Each row is a point. To make a cloud, some directions were put in groups of two or more. Within a group, all points are equally far from the middle, so they leave a hole (a ring in 2 directions, a hollow ball in 3). The other directions are filled evenly. Then the cloud was stretched, turned, moved and blurred a little. Count the holes, and give their numbers of directions, smallest first.
In the rows, zero is written as 128.

Cloud (13 x 2):
[[179  81]
 [154 166]
 [166 156]
 [124  80]
 [166 156]
 [184  91]
 [154 166]
 [185 118]
 [182  86]
 [175  77]
 [103 112]
 [132  74]
 [148 168]]
Holes: 1 (2)

Cloud (21 x 3):
[[135  73  92]
 [107  84 187]
 [160 117 144]
 [ 58 127  87]
 [153  85  92]
 [126  76 142]
 [127 162 187]
 [106 164 105]
 [155  94 146]
 [157 128 156]
 [ 68  88 151]
 [132  83  82]
 [ 57 103 114]
 [162  69 123]
 [186  98 170]
 [ 81 109 158]
 [123 140 160]
 [ 75 185  87]
 [127  65  57]
 [128  78  57]
 [ 75 147 159]]
Holes: 0

Cloud (26 x 4):
[[148  79  57 156]
 [163 162 144 122]
 [ 98 137  59 116]
 [124 122  71  78]
 [185 106 145 110]
 [ 89 123 170  73]
 [144 113  65 107]
 [ 89  46 170 114]
 [163 103  49 156]
 [107  83  76 134]
 [133 129  58  97]
 [154 138  82  70]
 [132 163 180  65]
 [107  95  64 154]
 [183 186  90 113]
 [ 83 156  94 111]
 [195 129  87 159]
 [155 117  40 153]
 [124 109 137 180]
 [166 143  97  68]
 [103  67  90 138]
 [186  92 151 119]
 [122  94  64 123]
 [173  98  94 109]
 [177 125 154  85]
 [108  88 172 127]]
Holes: 1 (2)

Cloud (49 x 6):
[[108  86  99 107 160 178]
 [ 69  71 138 179 109 163]
 [143 117 198 188 111  75]
 [ 91 102  99 212 156 121]
 [ 86 158 129 130  83 122]
 [112 146  99 130  94  79]
 [115 139 131  88 146 153]
 [ 99 139 133 105 120 198]
 [152 132 159 204 101 136]
 [ 59  76 146 179 143 107]
 [166 105 129 163  98 178]
 [ 92 105 120 149 103  43]
 [ 54 143 121 146  92 144]
 [143 120 153 169 147  46]
 [123 144 126  88 134 123]
 [172 150 136 158 112 152]
 [109  72  90 206 118  98]
 [140  46 150 194  88  59]
 [162  86  94 122  87 112]
 [ 59 152  98 141 101 194]
 [182  66 176 156 107 102]
 [115  53 130 172 169 149]
 [128 131 104 107  74 109]
 [ 83  43 148 157 140 130]
 [ 96 140 120 154  81  71]
 [ 95 134 130 129 119 219]
 [ 83 122 113 220 117 159]
 [142  38 188 149 116  49]
 [174  59 125 158 143  90]
 [135  62 130 121  65  84]
 [123  95 143 183 186 161]
 [166 120  94 136  95 166]
 [121 120 101 151 108 225]
 [157 138 168 116 130 113]
 [147  41 107 169 122 132]
 [107  91 145 102 117 178]
 [131 103 155 213 143 163]
 [156  67 152 193 126 152]
 [ 93 105 103 117  77  81]
 [128  97 141 124 152  49]
 [ 85  61 137 198 151 137]
 [ 92 153  89 111 133 217]
 [157 103 165 183 149  52]
 [123 113 146 226 137 142]
 [115 163 105 193 110 194]
 [ 91 101 102 104 126  79]
 [110  91 165 150  54  97]
 [133  48 123 149  81  50]
 [102 122 113 150 199 157]]
Holes: 2 (2, 4)

Cloud (53 x 6):
[[ 93 147 120 153 163  87]
 [156 133 168 155 101 109]
 [207 186 118 101 156 191]
 [176 186 115 141 139 196]
 [ 99 146 139 109 181 158]
 [186 131 132  54 170 118]
 [179 211 131 133 100 115]
 [180 196 170  97 154 155]
 [ 96 208 125  85  82 111]
 [138 188  96  87 160  68]
 [142 141  61 122 179  99]
 [110 154 178  83 157 104]
 [217 123 142  77 110 155]
 [113  94 170  83  72 145]
 [172 147  68 132 184 128]
 [ 89 208 119  61 114 109]
 [206 104 142 104 104 119]
 [165 181 162 113 115 194]
 [134 175 150 143  75 115]
 [167 133 122  60 163  88]
 [162  80 179  95 165 165]
 [ 84 174  52 113 127 154]
 [176 171  87 118 189 165]
 [119  68 133 127  96 199]
 [ 78 187  57 120 117  94]
 [ 85 188 142  88 141  75]
 [177 102 135  80 158  85]
 [129  95 128  53  88 157]
 [124 123  56 114 173  99]
 [ 66 182  84 142  94 107]
 [ 89 153  42 107 136 141]
 [106  78 166  68 164 139]
 [151 122 120  60  81 140]
 [112  85 165  83 148  79]
 [136 112 174 117  68 125]
 [153 155 140 150 125 199]
 [122 144 145 158  75 116]
 [203  87 175  88 123 143]
 [158 159 178 111 104 187]
 [ 67 102 165  64 124 128]
 [171 164 190 108 116 164]
 [ 80 112 118 152  93 176]
 [102 185 130  93  97 187]
 [ 95  68 108 142  76 117]
 [ 76 127 145 101  97 186]
 [105 202 117  50 150 124]
 [177  68 123 158 122 123]
 [135  82  95 129  76 116]
 [136 178 135 104 186 163]
 [ 90 148  39 111 130 135]
 [160  63 134 158 126 180]
 [106 107 172  93 148  78]
 [135 202 149 113  73 126]]
Holes: 3 (2, 2, 2)

Cloud (78 x 8):
[[106 109 192 170 103  37 108 103]
 [158 214 126 147 139 115 145 195]
 [ 95 197 109 176  73  80  84 182]
 [140 138 134 110 149  15 110  80]
 [133  75 195  94 147 106 149 177]
 [111  95  66 145  75 111 147 113]
 [ 77 181 125  91  82  88 117 168]
 [119 204  77 113  73 119  72 144]
 [138 156 142 177 177  77  76 160]
 [105  89 139 129 123  77 152  45]
 [150 157 174 165  71 169 104  72]
 [142  87 151 137  62  74  52  96]
 [120 116 213 169  36 121 134 145]
 [135 109 208 159 106 157 138 194]
 [141 135 111 122  47  83  43 126]
 [114 147 113 164 149  69 146 110]
 [133  59 153  91  71  50  89 138]
 [ 74 194 149 120  89 100 187  98]
 [115 136 159  71 113  95  65  89]
 [ 82 191 143 101 122  71 195 107]
 [175 150 110 161 146 146 108  93]
 [125 160 123 178  56 120 143 175]
 [143 154  76 123 154  92 117  63]
 [105 130 124 141  30 110 148 107]
 [129  90 159 148 170 137 107 146]
 [139 126 156 149 145  82 138  43]
 [106 166 121  94  71 142 155 152]
 [ 95  84  91  97  78  56 129  69]
 [ 93 195 100 119 126  68 142  96]
 [110 148 119  80  39  97 123 140]
 [136  88 120 147 125  94 199 148]
 [149  61 133  87 144  60 160 112]
 [ 66  96 146 115  83  72 185 112]
 [151 137 183 212  26  90 129 135]
 [153 131 173 100 155  53 155 113]
 [ 91 154  92  85 123  64 171 142]
 [146 162 157 150 160 145 148  85]
 [139 177  93 113 151 171 146 122]
 [124  70 100 100 108  60  66  84]
 [ 96  69 149  93  82  35 124 161]
 [135 134 143 140  56 177 128  90]
 [ 97 105 129 125 113  48 188 115]
 [140 144 213 143 144 162 144 166]
 [114 118 168 118  71 180 186 182]
 [ 99 170 122 174 120  47 162 122]
 [110 190  59 106 102 158 109 122]
 [155 140 177 185 148 171 130 135]
 [ 72 144 163 131  55 149 143 156]
 [126 134 165 117  95 133  68 135]
 [155 210 148 101 162 129 150 158]
 [127 179 205 149  86 130  84 121]
 [154 172 123 182  67 131  63 150]
 [119  75 143 158  22 162 100 119]
 [139  68 175 144  93 182  91 137]
 [124 132 154  99 138  28  97 105]
 [146  65  84 155 107 104 144  55]
 [177 207  97 128 156 149  94 147]
 [167  99  84 104 111 157 148 175]
 [126 167 137  97  89  93  35  96]
 [ 83 103 106 124  51  63 142 135]
 [176 176 141 151  91  93 119 100]
 [163  95 103 139 137 126 153 123]
 [173  67 160 111  79 122  98 100]
 [113 194 128 176  62 147 126  55]
 [131 140  78  94 140  79 131  54]
 [144  59 171 193 135  99 183 139]
 [ 72 171  92 123 140 123 113 142]
 [ 70 131  79  89 116 180 136 104]
 [ 89 150 134 143 139  95  81 189]
 [120 113  86 113 126 117 158  77]
 [150 141 128  98  88  57 190 108]
 [107 137 135 156  31 161 105  84]
 [166  89 131 120  94 181 114 133]
 [ 93 170  94  78 163 110  58 109]
 [128 121 164 178 166  75 129 140]
 [160 164 175 176 145  85 130  77]
 [172 104 166 158 118  63 155 114]
 [103 147  74 119 106  50 120  95]]
Holes: 1 (3)

Cloud (107 x 9):
[[ 57 159  98 192 112  96 113 157 103]
 [ 69  78 146  86  83 119 121 115 171]
 [120 133 196  75 146 138  91 145  93]
 [ 30 161  96 113 135  96 139 109 168]
 [126 169 157 116  97 142  65 136 189]
 [160  90  90  89  70 124 115  88 123]
 [139  71  98 101 127 126  98 107  81]
 [ 99  90 171  73 180 104 133 103 138]
 [139  98  80 115 132  94  91 101 187]
 [137 120  94 109 137  44 110  84 121]
 [119 110  84 113 147  69 103 106 174]
 [ 94 165 159  96 161 144  75 117 105]
 [107 142 186  96  99 164 114 103 106]
 [152 103  82 114  98  84 150  87 122]
 [ 23 153 100 104 112 109 124 104 161]
 [ 82 143  74 146  90 170 128 169 143]
 [112 151 163  83 200  93 112 100 116]
 [133 180  75 108  96 148 119 162 108]
 [103 151 158 123  87 148 186 114 111]
 [102 104  62 174 119  89  87  84 117]
 [ 40 129 130 106  97 129 100  88 164]
 [ 71  74 137 108  87 101  71 150 126]
 [153 114 147  87 141 175 147  96 132]
 [144 140  97 185 166 138 171  85 112]
 [144  95 115 110 149  69 119 123 186]
 [103 158 123 121 134  71  44 112 154]
 [160  76  97 137 109  90  78  54 128]
 [131 202  70 190 127 157 110  72 124]
 [133 112 172 133  67 104 147 108 145]
 [127 163 121 101 115 174 167  90  86]
 [107 175  79 205 113 160 113  81 152]
 [ 85 130 120 131 111 144 127 194 129]
 [156 124  49 166 123 118 122  71 111]
 [114 237  77 153 115  92 144 104 121]
 [141  86 153 112 155 136 125 146 179]
 [ 83 187 132 180  86 117  87 120  99]
 [182 145 121 137 120 152 109 126  71]
 [ 67 177 153  93 159 147 136  81 102]
 [ 25 166 103 162  93  97 124 150  97]
 [170 191 130 169 157 153 126  98 114]
 [117 117 118 121  78 130  62 180 126]
 [171  91 108  78 118 140 154 117 111]
 [138  77  94 104  96 157  64 125 130]
 [133 118 102 171  58 165  93 118 119]
 [173 110  69 139 134 112 129 104  87]
 [123  76 130  37 147  92 115 102 106]
 [143 121 112 171 128  92  97 163 162]
 [133 125 170 119  64 170 113 162 148]
 [144 139 103 121 110 174  88 129  84]
 [ 64  96 114 177 107  90  99  98 106]
 [ 68 128 123  68 171 107 171 112  98]
 [101  89 145 129 117 139 110 100 192]
 [ 77 164  89 102 114 106  92 127  73]
 [119 108 168 140 103 124  98 183 107]
 [138 173  95 136 108  84  71 136  95]
 [219 120 103 115 163 115 115  99 150]
 [138 177 107  79 142 158 167  94 134]
 [159 124 150 146 105 172 138 133  93]
 [106  95 169  97 110 168 118  78 142]
 [ 90 178 153 149 137 128 142 147  58]
 [161 176 116 174 114 143  60 105 140]
 [151  88 149 143 182 124  93 117 144]
 [187 110  87 129 172 111 114  81 134]
 [115 163  75 186 102 143 109  93 176]
 [ 37 178 134 117 122 143  79 113 126]
 [101  85 177  70 129 103  92  97  77]
 [109  68 145 118  75 166 105 122 160]
 [114 190 164 143 139 105  93 160 167]
 [119 159 103  87 146 160 190  93 132]
 [104 158 174 135 146  68 145 111 127]
 [ 89 249 103 152 138 106 150 136 154]
 [ 43 107 136  92 109 109  64 122 135]
 [ 84 129 116 147 133 158 101 142  68]
 [ 83  89 156  85 177 120 101  98 114]
 [110 113 131 135 158 161 157 119 161]
 [ 86  82 160  88 127 110 121 171 137]
 [104 115  96  73 102  89 153  84 101]
 [ 83 164  90 135 127  55 122  93 151]
 [164 117 156 133 127 145  99 148  74]
 [117  84 136 144  84  88 150 112 147]
 [124 128 136 105  99 163 185 134 135]
 [108 213  86 144 157  91 103 159 149]
 [ 66 186  60 159 100 119  99 150  78]
 [102 128 114 141 156 190 150  98 131]
 [115 236 129 136 178 120 173  94 115]
 [126 172 134 193 123 149 157  81 121]
 [ 83 176 149 118 117 138 177  91  68]
 [153 119  61 176 136 126 105  68 118]
 [167 177 112 124  99  90 126  95 164]
 [126  64 148 148 121 118 135 124 101]
 [197 139 140 144 170 133 138 132 149]
 [108 140 197  85 115 158 137 111 144]
 [121 163 204 108 134 142  90 122 162]
 [124 218 140 150 178 101 148 111  87]
 [117  98  90 131  62 145 123 149 147]
 [107  83 125 125 113 130  74  73 185]
 [154 150 143 133 132 107 127  47 106]
 [132 124  91  96  79 146 126  71 103]
 [120  96 102 112 136  88 142  73  71]
 [119 144  96 109 146  59  94  61 131]
 [118 170 129 152  64 115  75 158 118]
 [114  63  93 107 104 149  91  91 109]
 [ 74 140 138 141 163 156 104 164 132]
 [151  92  92 120  69 149  98  81 110]
 [ 79 168 148  70 135  89 128 129 168]
 [109 181 116  89  77 142  91 152 139]
 [115 104 167 133  86 124 165  94 116]]
Holes: 3 (2, 3, 3)

Cloud (89 x 9):
[[100 168 156 163 130  79 162 198 145]
 [ 86 160  76 149 205 209 105 101  94]
 [134 157  98 169 162 124 111 128  89]
 [ 96 163 171  73  89 123  70 179 126]
 [ 83 140 159 162  95 102 121 187 148]
 [121 134 128 110 148  63  98 161 196]
 [170  96  99  60  91 116 103 137 140]
 [ 89 160  80 147 179 189 107 100  71]
 [156 175 187  98 106  75 105 124 175]
 [180 180 162  97 131 148 119  54 115]
 [ 76 109 154 114  65 143  96  66 105]
 [129  99 177  98 165 130  66 118 139]
 [147  96 136  50 155 123  87  44  83]
 [140 175  31 110 184  83  66  39 131]
 [106  92 118  70  96  82  90 160 146]
 [154 163  85 102 197 123  52 128 100]
 [139  80 151  95  95 113 180  77 129]
 [173 155 150  84  44  53 117 133 148]
 [ 96 141 204  87 182  88 130 101 152]
 [ 83  61 134 148 109 102 125 115 147]
 [120 201 110  91 142 124  47  86  99]
 [165 141 162 117 123 198 117 152 168]
 [156 205 181 120 142  82  97  95 158]
 [168 142  68 125 227  95  54  93 152]
 [118 120 141  70 105 104  54  54 117]
 [ 82 115 174  82 115 184 136 103  93]
 [123 186 113 109 155  86  89 138 131]
 [117 156  89 173 168 156  63 154 153]
 [127 154 148  64 134 112 112 145 100]
 [ 62 135 114 107 107 126  53  94 109]
 [133 159 188 105 175  87 133 192 137]
 [ 82  57  99 129  84 129  89 136 120]
 [106 209  87 120 123 108  86 165 180]
 [123 171 105 105 119  89  82 143 145]
 [177 151 182  94 100 105  99  72 155]
 [167 126 132 164 196 119  82  64 147]
 [142 172 178 144 151 140 122  90 190]
 [186 178 125 122 132  60 119 156 192]
 [ 91 186 133 159 117 133 110 130 103]
 [156 131 187 102 132  73 109  80 175]
 [105 202 152 129 109  68 103  85  94]
 [131 127  55 101  70 106 132 132 154]
 [157 146  92  93 131 124 101 188 193]
 [142 203  85 150 173 142  48 118  98]
 [106 148  51 149 163 118  99 105 142]
 [ 79 156 109  64  38  83  97 125 119]
 [136 151 108  97  64 201 133 135 134]
 [130 160 106 158 123 134  77 161 110]
 [104 171 157 101 126 157  31 151 129]
 [137 128 111 141  99  76  97  51 108]
 [125  60 128 151 114 107 157 111 138]
 [159 148  89  59  65 177  79 170 131]
 [150 137  80  42  80 115 149  68 146]
 [118 108 172  95 111  88 120   7 124]
 [183 135  64 123 110 151 147 112 123]
 [117 159 130 112 134 140 179 162 129]
 [174 159 171 114 129 133  61  67 104]
 [ 92 182  84 101  66 126  65 135 122]
 [125 149 150 120 115  80  78 146 120]
 [153 174 121 130 141 230  89  82  84]
 [ 85 147 169 154 206 133  61 147 111]
 [121 130 187 114  87 122  62 103 145]
 [117 168 155  95  98 155 171  82 121]
 [146  91 190  81  71 140 148  97 116]
 [ 97 100 172 123 231 149 109  78 109]
 [105  89 170 123  98 126  59 108 152]
 [167 129 138 135 143 158 134  71 144]
 [145 163 104 145 201  38 118 116 150]
 [127 155 191 116 186 192 113 128 105]
 [ 92 177 120 106  62 166 146 170 102]
 [124 138 120 131 162  39 104 123 204]
 [105 146 164 187 173 122 101 173 106]
 [125 192  83 120  64  97 131 118 123]
 [163  96 104  76 114 102 155 129 194]
 [168 120  62 150 147 157  52  46 117]
 [119 186 115 188 163 140 145 131 166]
 [105 146 158  98 210 127 100  84 156]
 [ 80 121  88 130 163  96  92 111 109]
 [169 170 170 142 187 182  96 132 175]
 [121 226  98 150  98 117 135 126 115]
 [145 125  84 135 199 158  35  54 107]
 [113 146 190  59  99  76 107  92 126]
 [142  84 144  73 142 121 144 144 124]
 [157 139 217 133 134 120 106 103 153]
 [106 161 155 137  46 148 161 181 133]
 [ 90 150 161 142 170 134 105  92 189]
 [108 161  89  85 150  98 104 152 132]
 [104  74 175  88 123 127 164  70 112]
 [136 129 216 108  80 121  68 129 154]]
Holes: 1 (3)

Cloud (100 x 9):
[[147 101  88 196 167  84 174 106 135]
 [ 29 111 136 130 143 107  87 100  98]
 [ 76  66 150 173  97 120 117  81 220]
 [ 66 128 134 169 114 129 182  86 148]
 [ 91 107 227 107 179 110 147 161 186]
 [162 163 128 135 152  72 166  55 144]
 [153 168 194 100 106 157 169 100 218]
 [137  71 140 170 125  47  92  94 193]
 [135  47 141 198 101 147 122 116 175]
 [ 76  51 140 130 102 147 130 155 168]
 [ 83 146  64 157  76  81 104 120 106]
 [136 162  78 152  85  97 161 182 106]
 [ 89 146 154 192 173  77  86 106 181]
 [ 81 183 153 149 109  55 108 112 157]
 [ 97  77 120 168  59 100 117 112 206]
 [100 172 128  81 178  59 130 101 165]
 [109 113 137  65  88  98  80 121 130]
 [ 78  77  98 134  92 133 163 155 120]
 [102 175 122 184  81 136 158 140 109]
 [161 105 110 173 150  92 164 175  97]
 [118 121 214 154 109 133  98 115 154]
 [117 133 231  60 172 128 149 131 183]
 [170 102 130  83  81 144 158 107 177]
 [197 148 160 115 124 155 185  97 212]
 [157 133 185 135 167 173  71  80 160]
 [134  69 125 194 100  70 103 129 203]
 [128 174 129 146 135  75 151  79  98]
 [ 59 143 129 170 121 183 143 164 135]
 [146  90 121 172  93 185  79 128 146]
 [155  98 125  92  95 117  99  66 122]
 [173  88 105 152  93 124  84 153 150]
 [117 104  78 212  93 143 149 123 175]
 [136 162  85 178 112  57  83 125 127]
 [123 170 131 113 130 160  77  71 180]
 [151 190  83 114  83 102 164 116 125]
 [ 63 108 118 157 163  89 125  46 160]
 [197 158 141 137  85 106  83 159 147]
 [109  99 183  80 206 138  94 104 160]
 [107  94 123  97 114  70 146 102  88]
 [199 120 144  91 145  76 142  99 211]
 [ 60 188 140 111 128 176 136 138 146]
 [ 28 139 135 108 118  77 132 147 158]
 [105 209 136 173 110 158 111 157 142]
 [115  91 217 129 202 144 113 133 183]
 [144  78 152 164 156 163  72 102 139]
 [124 158 145  75 127  79  73 152  84]
 [ 91 139 122 190 135 125 125  53 117]
 [ 97 141  97  89 149 151  94 127  92]
 [107 117 125 118  65 174 112  88 192]
 [131 107 110 124 131 116  67 174 102]
 [ 70  80 152 169 125 104 127  88 244]
 [175 163 178  62  96 106 140 121 194]
 [108  80 201 115 139  49 109 134 207]
 [ 67 106 131 166 148  87 145 121 232]
 [149 135  66 171  80 155 143 116 164]
 [104 147 164 205 126 141  69  96 173]
 [ 89 155  89 180 144 147  79 111 102]
 [ 99 102 194 119  93 158 149 122 142]
 [106 176 125 183 170 160  98 132 126]
 [ 86 144 202  98 195  79 108 123 121]
 [132 162 154 123 104 101  93 185  76]
 [135 151 183  74 122 213 107 113 148]
 [151  89 128  66 102 134 142 114 171]
 [102 140 125 147 122  77 165  94  89]
 [ 87  79 148 100 111  48  99 126 125]
 [191 166 199 119 173 136 147 100 219]
 [ 91 138 205 122 132 105  82 145 111]
 [138 172 148 166 163  89 146  70 126]
 [185 130 168 132 147  71 172 121 237]
 [115 133  78  99 153 109  98 106  74]
 [177 115 149  87 138  61  83  93 147]
 [161  94 201 123 154  81 156 172 192]
 [188 168 138 148 144 133 195 117 198]
 [ 85 109 112 105 200  86 118  82 122]
 [ 93 150 152 150 137  85 176  92 123]
 [110 118 137 171  64  63 109 141 204]
 [ 58 166 114 107 105  91 136 151 168]
 [142 197 140 184 129 105  85 144 155]
 [132 178 152 101 157  50 174  93 180]
 [130  56 131 153 130  91  68 102 127]
 [ 80 114 148 170  96  51 109 117 217]
 [100 152 124 158  69  72 135 154 202]
 [129  85 190 116 172  60  88 106 210]
 [ 92 164 168  77 128 137 124 201 144]
 [132 153 110 132 190 166 152  87 119]
 [209 144 160 114 124 183 162 106 189]
 [ 89  76 104 163 130  46 173 134 125]
 [134 122 112 148 166  22 166  86 156]
 [195 176  91 193 111 131 142 120 121]
 [190 140  95 119 109 148 125  61 159]
 [ 80  58 160 114 121  78  82  96 157]
 [162  88 125  82 162 124 178 121 131]
 [137  34 130 176 114  93 110 125 150]
 [168 121 170 164 147  40 106 110 198]
 [ 99  94 105 114  86 118 114 189 124]
 [144  60 112 160 143 122 166 161 123]
 [164 172 109 171 149  84 133 163  79]
 [152 128  74 215  98 111 117  84 114]
 [ 67  78 206 129 140 131 112 165 206]
 [164 213 148 102 169  98 157 115 171]]
Holes: 3 (2, 3, 4)

Cloud (104 x 9):
[[115 100 135  95 143 113 131  60  95]
 [117  83 175  97 103 117  73 162 129]
 [159 156 211 124 115 112 110  91  80]
 [207  86 183 132  78 142 121 133 171]
 [107 152  76 134 115 174 115  68 119]
 [146 147 158 139 108 178  95 156 159]
 [ 95  68 129 134 119 157 207 122 140]
 [125 165 165 192  94 186 148 124 156]
 [164 165 134 149 139  77  89  67  64]
 [178  74 149 152 140  93 119  32 142]
 [154 167 102 118 148 141 141 127 208]
 [ 83  73 107 148 100 143 182  71 127]
 [213 161 140 131 126  95 145 146  69]
 [ 86 102  97 124  87 133 152 169  76]
 [116  96 101 159 117 211 192 106 130]
 [198 154 104 107 157  82 127  90 129]
 [ 82 124 140 141 115 200  99 107 168]
 [121 116 109 104 100 187 121  36 123]
 [ 98 123 108 185  76 141 161 107 198]
 [ 70  79  67 149 117 159 100 126 161]
 [139  64 135 112  91 142 102 152  87]
 [206 112 150 110 118 157  96  44 143]
 [180 135  76 179  67 158 173  63  76]
 [137 103 200 147 108 173 116 136 176]
 [140  32 104 183 112 117 164  97 140]
 [132 110 144 126  50 120 153  66 113]
 [143 148  95 117 166 167 147  36  59]
 [142  57  76 110  40 120  79 174 167]
 [101 138 117 112 113 169  79 135 178]
 [105 141  65 116  71 128  69 130 169]
 [117 197 106 180 107 140  58 160 129]
 [230 115 128 104 107  88 126 120 135]
 [140  69 171 144  23 134 109 137 184]
 [125 140  48 125 167 154 103 123 134]
 [106  81 102 132  86  91  26 124 133]
 [155 103  99 194  23 161  99  95 130]
 [168 103 161 133  48 148 151 168 144]
 [173 175  72 161 133 133 198  81 124]
 [ 58 128 163 153 133 165  70 120 139]
 [168 176  49 116 136 107 183 137 115]
 [172  94  46 143 105 131 185 100 132]
 [132  92 105 104 185  90 168 115  54]
 [189 118  59  95 125 106 187 121 142]
 [110 141 190  96 109 155  59 124  88]
 [179 105 151 143 158 128  57 124 157]
 [127  75 174 117 125 111  63  66 117]
 [102 122 200 146 110 162  42  84 100]
 [122 101 157  98 119 101  57 103  63]
 [229 110 113 161 104  74 163 125 137]
 [144 116  89  91  35 163  98 131 178]
 [177  84  61 151 102 131 142  44 146]
 [166 109 184 210 142 134 176  72 120]
 [135  72 107 130  41  89 144 100 143]
 [185  89 137  89  39 142 167 132 151]
 [167 100 133 164 145 137 230  68  98]
 [121 152 201 170 151 186 136 129 121]
 [ 95  61 119 196 104 126 129 141 160]
 [134 119  77 126  64 197 116  69 137]
 [165 111 105 154  84 162 190 166 195]
 [141 152 106  99  88 159  52 107  93]
 [139 135 102  74 100 124 111 162 198]
 [152  91 136 124  39 108 152  95  92]
 [131 100 138  95 117  76  74 108 164]
 [160 149  55  86  84 122 156 137  86]
 [163 184 125 199 121  94 142  64 132]
 [161 100 176 203 157 123 156  77 106]
 [ 71  66 121 140 104  95  59 116 104]
 [212 157 105 103 111 139 101  88 170]
 [114 122 152 134 106 175  89  69 198]
 [ 85 136 119 208  80 146 134  77 105]
 [179 100 184 127 164 108 148 134 115]
 [144 111 143  75 159 167 165 117 175]
 [129 168 153 229 103 136 127 101 125]
 [163 208 168 205  87 162 128 105 150]
 [140 135 100 147  87 140  79  48 150]
 [157 121 155 115 189 136 205 112 137]
 [174 138  64 144  84 154 121 126  80]
 [226 147 150 149  98 134  87  72 119]
 [ 90 192 125 164 110 118 174 141  92]
 [178  77 165 185  83 143 153 137 169]
 [108 105 148 195 126 108 113 166 174]
 [138 136 102 170  68 117 210 156 138]
 [123 119 152 186  86  77 131 101  74]
 [153 146 169 193 164 102 128  54  58]
 [178 144 182 112  97 109  86 167 127]
 [176 103 108 131 100 112  77  57 110]
 [ 87  71 200 166 104 157 118 108 166]
 [133  98 114 162  30 144 150 151  86]
 [120  86 133 200  89 127  99  76  84]
 [159 170  91 169 163 102 186 154 116]
 [165 171  89 187 107  82 190 117  73]
 [145  51 113 121  93  76 102 165 105]
 [152 138  41 107 133  94 111  99 101]
 [178 183 132 126 137  97 157 162 179]
 [159 118 100 120 155 135  88  53  79]
 [174 185 116 176 156  97 173 154  81]
 [128 131 197 177 109 178 170 137  87]
 [137 130  41 168  72 110 152 114  87]
 [105 195 141 131 124  92 113 125 119]
 [ 98 150 120 150 132 237 178  92 102]
 [ 68  84 155 177  78 153  91 111 121]
 [ 99 152 150 108 133 180 194  79  99]
 [167 120 139 180  96 109 190 163 175]
 [162 157 179 154 140 131 115 149 175]]
Holes: 1 (6)
